Rows are points. Before rounding, the points of a table are all equally far from one centre. They may lie mostly on one side of it. Where is the centre, to within rounding?

Points, 9 rows:
[[  9 -18 -64]
 [-62   9 -52]
 [  8 -10 -72]
 [  0 -34 -31]
 [-31  41 -80]
 [-28  -7 -74]
 [-16 -32 -45]
 [ 42  -1 -37]
 [-15 -35 -19]]
Centre: [-11  23 -27]

Points (9 x 6):
[[-20  -5 -46  38 -53  40]
 [-73  44  27  11  14  32]
 [-31  52 -25  55 -20  36]
 [-95  21 -38  16 -21  27]
 [-71  33 -32  50  -9 -20]
 [-32  25 -13  26 -67   3]
 [-79 -35 -12 -16 -19  44]
 [ -5  16 -27  25 -55   6]
 [-16   3 -67  26 -16  15]]
Centre: [-43  -5  -3  30  -7  19]

Points, 16 rows:
[[ 61 -22   7  80 -68 -22 -13   8 -36  48 -11]
 [ 38  -5  23 -15 -85   7   3  14 -51  46 -17]
 [ 51 -55   5   9 -50  33 -56 -12   9  47   1]
 [ 50   1  30  -1 -62  -3  28  34 -24  44  -5]
 [ 64 -29  12  16 -50  10 -51 -37 -38  52 -10]
 [ 73  -3 -21  23 -57 -47 -33  37 -17   2 -11]
 [ 51 -46 -10  -9 -31 -23 -11  23  -5  22 -27]
 [ 71   6  38  18 -54 -24 -61  -5  -2  47  16]
 [ 90   4  -6  48 -44 -26   0   7 -36  23  28]
 [ 52 -30  25  49 -58 -35  20  -1   6  45  25]
 [ 33   5  21  29 -13  26  19  34 -46  24  -4]
 [ 84 -12   4  39 -65 -27 -29  42 -20  33  35]
 [ 48   6 -20  37 -95  12   0  -7 -55  61  -1]
 [ 50   2 -46   2 -77  -1 -16 -21 -39  53 -15]
 [ 62  26  42  50 -67 -18   5  14 -13  41 -16]
 [ 55  -8  35  42 -84 -17  -4 -33 -21  40 -31]]
Centre: [ 26  -5   0  29 -58   4 -23   3 -12  15   8]

Points, 21 rows:
[[-46  16  28 -27 -15 -29  40 -27 -52 -12 -52 -33  20 -39]
 [-31  16  12   2 -25   8  37 -15 -66  -2 -45  13 -28 -34]
 [  2 -36 -44  -3 -55  36  26 -22   7 -14 -18 -23  14 -55]
 [ -5 -26  19   9 -18 -71   3  -9 -70  13 -32   3  -6 -42]
 [ -6  38 -49  -8 -14  11  69  -9 -62  25 -30 -57  30 -50]
 [-36  40  11   4 -35 -72  56 -70  17 -34  -9 -39  24 -15]
 [-48  30   1 -24 -34 -38  84  24 -57  30 -18 -47  11  -3]
 [ 10  58 -26  18 -47 -63  68 -61 -18  57  23   5  26 -21]
 [  3  54 -73 -14 -62 -28 -48 -15 -26  49 -33 -27  -2 -13]
 [-14   0 -38  26 -32   7  62 -44 -42  25 -29 -19  16 -70]
 [-33  -1  -7   0 -38 -29  52 -27 -37 -14 -34 -47  22 -71]
 [-50  37  14 -43 -47 -39  66 -11 -35  37 -50 -45  15 -23]
 [ 25 -37  18 -13 -37 -34  33 -37 -49  13  -4 -37   6  75]
 [  1  31 -34  -3 -55 -20  32 -33 -69  -4 -15 -31   1 -57]
 [ 40  35 -26 -23 -57 -77  33 -43 -21 -15   6 -45  31 -47]
 [-18 -12  -9 -15 -25  -8  50 -50 -64 -32 -21 -11 -14 -22]
 [-27  61 -35   5 -11 -36  13  23 -67 -29 -19 -39  45 -14]
 [  5 -28 -65 -12 -68 -19  46   5 -23  12 -32 -55  37 -44]
 [-30 -11 -12  -4 -23 -48  81 -65 -43  40   6 -21  10 -32]
 [ 43  42  -5  41 -30 -13  95 -20  15 -16  23  -4 -20 -52]
 [-26   5  -3   6   7 -27  59 -21 -78   2 -26 -82  29  -4]]
Centre: [ 14  19 -17   6   3 -29  24  -4  17  25 -22 -25   1   7]
